Each wall is flat, endless, passes through zero and stands at right angles to its row. A trip goes straight from one point to another. Which walls does it cross, in order?

Walls:
(1): -2.45  0.48
(2): 1.28 1.51
(3):  1.38 -1.14
(4): 2.48 0.16
(5):  0.47 -1.16
(6): -0.02 -0.69
(7): -3.37 -0.94
Trips:
-0.96  0.20 to -1.97  2.62 -> 2
-0.68 -2.24 to -3.57  0.32 -> 3, 5, 6

Walls:
(1):  0.31  0.99  0.26 -0.33 -1.85  1.69
(2):  4.29  3.12 -2.21 -1.23 -0.18  1.37
(3):  1.68 -1.66  3.40  3.09  0.38 -2.34
(4):  2.16  0.37 -0.32 -0.62 -1.21 -0.23
(5): -2.04  0.39  0.08  2.18  1.15 -0.77
(6):  0.58  0.13  3.39 -0.02 -0.83 -1.91
Trips:
 1.40 -0.27  0.23 -1.49  0.65  0.72 to  3.33 -1.69  4.59  0.67 -0.10 -0.55 -> 6, 3, 1, 2
 0.03 -0.44 -0.20  0.31  2.76 -0.55 to  1.26 -2.17 -0.85  1.11  3.20 -1.90 -> none
 1.28  0.08  2.40 -0.13 -1.27  0.47 to -1.79 -0.95 -0.34  0.27 -1.01  1.26 -> 2, 4, 3, 6, 5

Walls:
(1):  2.45 -0.65  4.43  1.38  0.43 -0.78 -1.05  0.21  1.30 -1.84 -0.52
(2): -2.67 -3.01 -1.09 -0.24 -2.04 -1.94  1.48 -1.04  0.45 -0.39 -1.14
(3):  0.40  0.80 -1.71  2.37 -0.52  2.42 -0.50 -1.19 -0.26 -0.02  0.92
(4): -1.00 -0.13  0.96 -0.50  0.85 -1.32  0.14  0.71 -1.21  1.73 -0.39
(5): -2.17 -1.04  0.69  1.57  0.38  3.39  1.42 -1.98  0.85 -0.82 -1.91
(6):  1.21  0.45 -1.15 -0.07 -0.14 -1.50 -0.56 -1.20 -0.85 -1.70 -0.03
(7): -1.48  1.13 -1.68 -2.17 -1.12 -0.47  4.06 -1.15  1.80 -0.22 -1.14
Trips:
-2.56 -1.15  3.04 -1.82 -1.22 -1.23  0.98 -2.26 -3.18  0.59  0.23 to  1.49 -0.39 -1.11  0.25 -0.49  1.70  0.08 -0.15 -0.79  2.32  6.01 -> 5, 7, 3, 2, 4
 0.06  1.66 -1.83 -0.85 -2.89 -1.34  2.72  0.38 -1.98  0.07 -0.89 to -0.23  0.30 -1.25  1.22  1.50 -3.19  1.44  0.16 -2.60 -2.26  2.22 -> 7
-0.64  0.43  1.26 -0.46 -2.03 -0.13 -1.29  0.09 -1.95 -3.12 -2.68 to  1.08  0.77  0.82 -1.42 -0.74  2.61 -0.59 -1.21 -1.04 -1.23 -0.60 -> 2, 3
-1.05 -3.02 -0.19  0.58 -1.10 -2.19  0.37  0.50 -0.08  1.42  1.56 to  0.08  1.38 -1.04  0.47 -0.16  2.33  0.97 -1.91  3.38  2.58 -1.79 -> 7, 5, 3, 4, 2
 2.60  1.95  0.18 -0.99  3.14  1.53  1.66  1.26  0.49 -1.44 -0.45 to -0.97 -0.47 -0.02 -2.52 -1.39 -0.86 -0.39  3.12  1.51  1.21  2.23 -> 6, 4, 1, 2

Walls:
(1): -1.69 -1.03 -1.08  1.44  0.74  0.35  1.38 -0.95 -0.19  0.41 -0.96  2.82  0.48 -0.32 -1.14 -1.01  2.19 -1.55
(2):  2.51 -0.79 -0.47  1.51  2.59 -2.00 -0.39 -0.17  1.94 -2.34  1.67 -0.19  1.09 -2.10  1.72 -1.42  0.26  2.49
(3):  0.86 -2.26 -1.46 -0.37  1.02 -1.50  0.28 -2.34 -0.66 -1.06  1.29 -2.30  1.34  0.22  0.43 -0.83  1.26 -1.01
(4):  1.65 -1.73  0.47  2.40 -1.51  0.27  0.81  0.35  2.46 -1.22  1.14  3.24  2.49 -0.84  0.89 -1.85 -3.70 -0.98
(5):  0.65  0.00 -2.07 -1.21 -1.38  0.73 -0.53  1.51  0.66  0.93 -1.10 -0.62 -2.79  0.34 -2.08 -0.87  0.39 -2.88
(6):  0.01  0.50 -0.83 -1.15 -0.96 -2.31  0.86 -0.11 -2.36 -3.39 -1.45  0.33 -2.45  3.23  1.75 -1.26 -0.01  2.49
(7):  0.56 -1.13 -0.83 -1.30 -0.59 -0.57  0.01 -1.29  1.71 -0.71 -0.26 -0.77 -0.62  2.11 -2.47  2.71 -0.68  0.99
Trips:
 0.84 -0.25  1.12 -0.14 -2.01 -2.97 -0.69 -0.20  0.32 -0.12 -2.85 -1.81  0.15 -0.82 -2.25  1.71  0.51 -2.11 to  2.10  3.68  1.57  0.96  0.37 -2.08  0.69  0.77  0.61 -0.20  1.41  0.25 -1.59  3.62  1.02  1.87  0.23  1.64 -> 6, 3, 5, 2
 1.15 -0.40  0.19  0.71 -1.44  0.09 -5.08  1.76 -3.67 -0.04  2.08 -0.06 -0.29  0.20 -2.09  1.32 -2.02 -0.27 to  2.47  0.70  0.54 -2.91 -1.41  1.41 -0.68 -0.34 -2.15 -1.59 -0.30 -3.29 -1.41  0.10  0.31  0.94 -0.56  0.08 -> 6, 3
 0.83 -1.13  0.37 -0.87  0.01 -0.33  3.65  0.41  0.07  0.32 -0.44  1.76 -2.53  2.84  1.24  3.77 -0.15 -0.82 to -0.67  2.57  2.22  2.67  0.58 -2.41  1.40  1.92 -1.67 -1.14 -2.31  1.32  2.12  0.45  2.26  0.31  0.35  3.27 -> 5, 7, 2, 4, 1
 3.13  0.81 -0.99  0.25 -3.14  2.69  1.95  1.73 -0.72  0.81 -1.95  1.15 -2.34 -1.60  3.31  2.17 -1.22 -0.95 to -0.01  1.15 -1.47 -1.07  0.50  0.49  2.18  1.28 -0.50 -0.60 -0.37 -1.45 -1.59 -0.87  0.91 -1.16 -0.37  1.36 -> 4, 2
-0.29 -2.43 -0.86  0.04 -1.87  0.21  0.72  0.43  1.24 -1.25 -2.48 -2.57  2.01  2.01 -0.76 -0.61  2.08 -0.43 to -0.31 -0.84  1.15 -0.93  0.90 -0.55  1.75  0.71  2.30 -0.38  0.66 -0.02 -0.22 -0.35  0.46 -0.88 -1.27  2.39 -> 4, 2, 1, 5, 3
